Every row gives one point. The points of each table are mixes of a few directions, plus a little noise. Count the directions of each table, and those that both share. Where both have some left over, give the other angles between the two spaces (their principal angles), to ten degrees, smallest first.
In the rows, zero is written as 128.

First (6 x 3):
[[148 144  86]
 [151 148  76]
 [104 109 178]
 [126 125 133]
 [141 137 100]
 [ 97 102 196]]
Second:
[[ 87  94 217]
 [137 135 108]
 [131 130 121]
 [125 126 135]
 [114 116 160]
 [146 143  89]
 [155 151  67]]
Directions: first 1, second 1, shared 1

First:
[[111 175 110 138  86 147 127 106]
 [ 97 191  97 138  50 167 128  93]
 [150 131 150 136 183  85 137 130]
 [147 145 140 124 174 105 113 124]
 [128 134 121 120 127 138 110 126]
 [104  63 119 141  59 154 177 151]
 [139 106 150 141 161  94 161 139]
 [155  78 136  90 182 133  71 156]]
Second, 7 rows:
[[130 127 145 153 143  93 174 127]
 [125 121 116 111 115 152 100 131]
 [126 121 117 114 116 151 105 131]
 [117  43 133 136  95 137 178 162]
 [119  77 108 101  91 180  97 150]
 [144 226 132 131 175  98  96  88]
 [138 181 145 150 165  84 147 106]]
Directions: first 3, second 2, shared 2

First, 8 rows:
[[134  89 104 133 142 106 158 150 129 122 116 151]
 [155 223 104 147 109 212 142 111 132 162 179  97]
 [ 94  95 186 102 121  86  74 110 119 106 104 122]
 [140 192  71 123 160 134 155 133 157 164 114 101]
 [122 114 129 131 150 100 131 146 151 110 110 134]
 [129  90 165 158 123 131 130 150 137  81 147 156]
 [120 111  84  72 107 105 122  87  66 200  93 116]
 [127 110 182 156 109 150 113 136 132  82 160 142]]
Second:
[[111 100 138 143 152  83 134 163 151  87 106 151]
 [112 120 129 133 155  86 131 154 150 102 102 137]
 [120 185 125 127 128 139 118 120 134 140 129 105]
 [114 160 115 116 149 104 121 129 145 134 101 112]
 [160  16 164 160  86 164 148 136  95  95 179 182]
 [154  39 150 145  98 153 144 130 101 110 162 168]
 [145  85 116 109 120 134 135 108 108 155 127 131]
 [ 97 215 107 112 165  92 113 134 161 138  86  92]
 [157  64 134 126  98 163 138 108  96 143 158 145]
 [135 211 105 102 111 174 112  82 113 189 141  79]
 [101 213 127 135 146 114 114 142 156 116 115 104]]
Directions: first 4, second 3, shared 2; angles 30

First, 8 rows:
[[132 116 127 146 134 119 145 146 111 124 131 112 122 162 227 155 133 226
  124 156]
 [154 125  91 121 130 161 141 107 143 101 117 177 176 120  78 122 107  59
  173 103]
 [116 151 126  93 128 133 108 103 153 149 129 162 126 125  40 114 110  39
  123 113]
 [115 123 162 145 117 111 114 145 114 131 133  74 101  79 109 106 158 128
  103 119]
 [111 146 137 104 129 118 111 117 141 155 134 139 109 143  99 127 119 103
  109 133]
 [118 126 145 135 127 114 124 140 118 137 133 101 108 129 155 130 140 165
  109 138]
 [151 125  89 122 138 152 149 114 138 110 120 178 166 165 150 148 101 130
  164 130]
 [128 111 146 157 122 117 133 151 105 116 130  80 116 100 165 123 155 176
  119 130]]
Second, 11 rows:
[[105 151 136 100 135 111 112 119 140 167 136 144 100 177 140 144 113 143
  100 152]
 [104 152 137  98 136 111 113 119 141 168 137 144  99 178 141 145 112 143
   99 153]
 [184  72 108 198 111 169 166 150  98  32 107  89 197   7  96  89 166  92
  198  68]
 [129 127 127 129 127 128 129 129 128 126 128 127 129 126 127 128 129 127
  129 127]
 [106 150 135 100 135 112 113 120 139 166 137 144 101 176 141 143 114 143
  101 152]
 [117 139 132 115 131 120 121 123 133 146 132 136 114 151 134 136 121 136
  114 139]
 [113 143 134 109 132 117 118 122 136 155 134 139 109 161 137 139 118 138
  110 145]
 [111 145 134 107 133 116 117 121 137 156 135 140 107 163 138 140 117 138
  108 145]
 [173  84 112 183 115 160 157 145 104  52 111  97 182  34 103  97 157  99
  183  81]
 [118 138 132 115 132 121 121 124 134 145 132 134 115 150 134 135 121 135
  116 139]
 [148 108 121 154 122 142 142 136 117  93 120 113 154  84 116 113 142 114
  153 106]]
Directions: first 3, second 1, shared 1

First, 10 rows:
[[122 126 124 139 146 135 125 129 127 120 129 140 126 125 130 134 131 125
  125 116 134 140 141 150 135 125 127 130 129 124 122 141]
 [143 138 145  89  67 101 136 122 131 150 130  89 135 139 118 111 110 136
  138 169 110  85  85  52 105 145 128 114 119 139 144  81]
 [133 131 134 117 109 119 131 125 130 134 128 116 129 130 125 123 122 131
  130 140 121 116 115 103 124 134 128 122 125 131 135 114]
 [129 129 128 126 125 127 128 126 128 128 128 127 126 128 129 127 127 128
  129 129 127 125 127 126 129 130 129 128 128 129 129 125]
 [105 113 102 192 224 174 114 138 123  92 124 189 118 110 142 153 155 114
  113  63 158 194 197 249 161 100 127 147 144 111 103 202]
 [145 140 150  80  53  95 139 121 133 156 132  77 135 140 118 107 106 138
  139 178 105  77  74  37 102 149 127 112 116 142 146  70]
 [128 130 132 123 121 126 130 127 128 131 130 124 128 131 127 126 128 129
  131 134 127 123 123 119 125 130 130 125 128 129 130 121]
 [109 117 107 180 206 166 114 137 124  99 124 180 121 112 140 149 149 116
  115  76 153 182 183 226 157 105 129 144 141 115 108 189]
 [136 135 138 105  90 110 133 124 130 140 129 104 132 135 123 118 118 133
  133 154 118 103 102  82 115 138 127 120 122 135 138 101]
 [126 128 126 134 134 132 127 130 127 125 127 134 126 125 128 130 131 128
  126 124 130 132 136 139 132 126 128 128 129 126 127 134]]
Second:
[[118 143 125 136 113 132 130 107 121 141 122 148 128 123 138 116 113 116
  130 130 116 118 131  93 135 141 125 123 119 140 115 127]
 [132 112  32 135 142 146  88 151 127 114 123 155  78 161 150  97 159  70
   91 123  96  97 144 157 124 137 117 120 119  94 108 180]
 [117 138 142 101  47  88 141 109 134 123 123  97 135 123  86 132 134 163
  137 132 122 156  99 106 122 124 114 101 129 121 130 102]
 [149 150 110 104 138 118 124 167 136 142 137  81 147 130 126 139 108 155
  121 166 119  98  84 102  81 137 125 146 134 125 132  90]
 [162  77 189  92 133 112 141 147 134 119 139  85 128 146 118 133 148 138
  141 143 152 119 121 151 132 111 155 136 136 127 184 104]
 [125 123 115 161 179 138 148 101 160 113 140 159  78 155 160 112 145  66
  154 130 139 103 170 157 138 109  97 145 115 138 121 166]
 [115 130 180 156 164 157 133 115  97 146 120 170 172  88 142 147  96 149
  131  98 148 160 154 123 160 136 162 139 137 155 126 125]
 [107 148 127 137 110 125 124 126 116 127 119 134 156  98 107 147 118 167
  119 107 131 176 125 134 131 130 129 119 137 124 107 126]]
Directions: first 1, second 6, shared 1

First:
[[121 135 139 126 134 123 152 130 127 137 120 116 117 136 139 124 143 116
  136 144 116 124 124 167 141 132 129 120 147 132 126 122]
 [107 146 107 137 113 127 153 130 138 112 123 158  86 161  97 133 147 139
  116 107 105 134  67 186 125  78 144 129 124 162 156  94]
 [146 102 106 134 111 144  56 121 129 105 152 157 161 100  98 139  87 160
  109  80 165 143 145   7  90 124 123 150  73 112 129 148]
 [133 122 126 129 127 130 116 127 128 126 132 129 139 121 127 130 120 131
  127 125 137 130 138 104 124 134 126 131 120 123 126 136]
 [126 131 133 127 130 125 138 128 128 132 124 122 126 130 135 125 132 122
  131 136 124 127 129 144 135 132 128 125 137 128 126 126]
 [132 131 157 118 148 120 154 130 121 154 116  88 135 124 168 117 139  98
  150 172 120 114 161 163 154 165 120 115 165 114 107 139]
 [110 143 109 135 114 128 146 129 136 113 125 157  94 157  98 133 143 142
  115 105 110 134  75 172 124  82 143 130 121 160 153  99]
 [146 112 150 119 145 128 108 125 118 148 130  96 169  96 163 123 113 112
  144 154 149 122 188  79 134 180 114 125 138  94  99 160]]
Second:
[[145 140 127 121 174 144 110 139 155 155  83 138 118 109 130 118 140 152
  131 168 120 129 185 167 118 158 133 101 172 135 139 114]
 [108 110 119 130 114 119 144 133 132 128 155 114 126 128 122 129 122 116
  120 108 131 138 113 121 116 105 138 140 114 132 127 119]
 [184 151 142 116 159 160  57 120 148 137  70 144 154 116 139 140 155 146
  128 140 117 118 160 134 131 169 113  83 139 117 165 128]
 [ 97 120 121 134 120 111 173 135 117 127 151 123 106 133 122 116 112 125
  132 136 134 132 123 135 128 112 137 152 136 137 102 128]
 [140 107 128 126  87 131  90 114 131 108 161 109 169 135 127 158 137  99
  107  56 129 135  72  76 118  99 124 126  62 112 160 127]
 [123 143 127 128 163 129 149 139 133 147  99 142 100 119 129 107 125 151
  141 181 126 125 175 169 131 151 132 124 178 140 110 125]
 [ 69 102 109 137 115 100 200 145 125 135 176 110  94 130 115 110 103 117
  127 129 137 144 120 140 113  91 152 165 135 146  95 115]
 [122 125 130 131 107 121 136 122 113 115 146 125 133 138 128 133 122 118
  128 112 132 126 103 110 135 117 124 140 109 124 122 137]
 [166 154 150 127 112 137  95 105  97 101 110 146 153 145 140 142 135 128
  138 122 127 105 103 100 162 149  99 121 108 109 131 160]]
Directions: first 2, second 3, shared 0; angles 50, 70

First:
[[113 113 158 166 133  79  76 161  70 144 141 153 175  98 209 139 145 187
   73 115  54  94  34 186 108 137  76 100  84 156  81 155]
 [121 136 128 132 183 149 135 106 149 133 166 151  81 115 136  86  95  99
   74 129 130 127 166 131 145 123 177 158 162  69 118 150]
 [134 137 116 120 169 157 160  82 175 120 157 129  81 126 101  77  82  85
   99 130 160 135 180 101 146 105 193 147 179  51 126 135]
 [129 135 120 116 132 147 142 121 145 125 126 126 103 136 105 124 124 106
  141 133 149 140 165 113 137 130 147 145 143 117 144 123]
 [139 118 131 133 102 103 129 117 127 122 117 106 172 126 132 126 124 155
  135 119 124 118  81 122 112 110 108  89 118 134 110 118]
 [128 122 128 118  65 120 114 177  94 131  79 112 160 149 115 198 186 151
  203 134 123 139 115 133 114 157  69 120  82 221 161 104]
 [134 144 111 111 172 174 170  79 184 118 154 129  64 134  85  78  82  67
  111 135 176 147 211  92 154 108 206 163 188  51 142 130]
 [122 123 137 134 110 116 104 165  93 136 113 136 144 128 148 163 162 148
  141 129 102 126 107 153 121 149  88 129  97 179 134 129]
 [134 120 128 123  81 110 126 141 115 125 100 106 167 138 121 158 152 151
  172 127 128 129  97 122 114 129  92 102 103 173 134 110]]
Second, 10 rows:
[[155 138  97  85 140 134 141 196  75 152  77 118 117 148 113 180 166 114
  142 192 113 163 207  87 168  93 152 209 151 160 190 143]
 [122 124 186 123  80 132  51  92  93 108 209 127 154 129 175 152 115 176
  173  97 109  91  71 139 104 135 121  81  90 119 164 150]
 [136 120  81 135 145 116 161 150 144 158  96 160 111 123  96 102 129 106
   70 148 117 161 168 151 152 150 121 179 149 110 126 102]
 [145 122 102 137 100 119 161 145 153 137  68  92 150 145  90 141 155 137
  154 141 152 157 126 103 131 107  97 131 119 170 117 101]
 [114 125 170 115  96 134  70  95  97 111 198 155 129 125 157 140 112 145
  155  98 110  95  99 161 108 170 125  92 105 111 165 134]
 [126 134 169 112 126 136  78 115  85 117 180 130 134 125 176 149 117 150
  149 122 109 100 113 120 122 115 149 113 118 117 155 162]
 [106 128  74 149 183 124 208 128 190 138  82 172  84 112  76  61 112  55
   51 119 148 147 162 175 136 181 128 145 167 102  72  90]
 [142 125  88 134 128 121 167 155 150 147  76 119 130 135  90 126 148 121
  114 150 137 163 151 116 142 121 111 161 137 144 121 103]
 [125 127 135 168 167 119 138  99 169 128 145 123 129 107 151  76  99 140
   70 113 130 117  91 128 125  96 135 111 137  90  57 143]
 [109 141 175 117 115 143 108 104 125  83 146  87 143 132 155 154 123 133
  205  97 158  82  84 101  94 113 139  56 113 157 112 149]]
Directions: first 3, second 5, shared 1; angles 30, 60
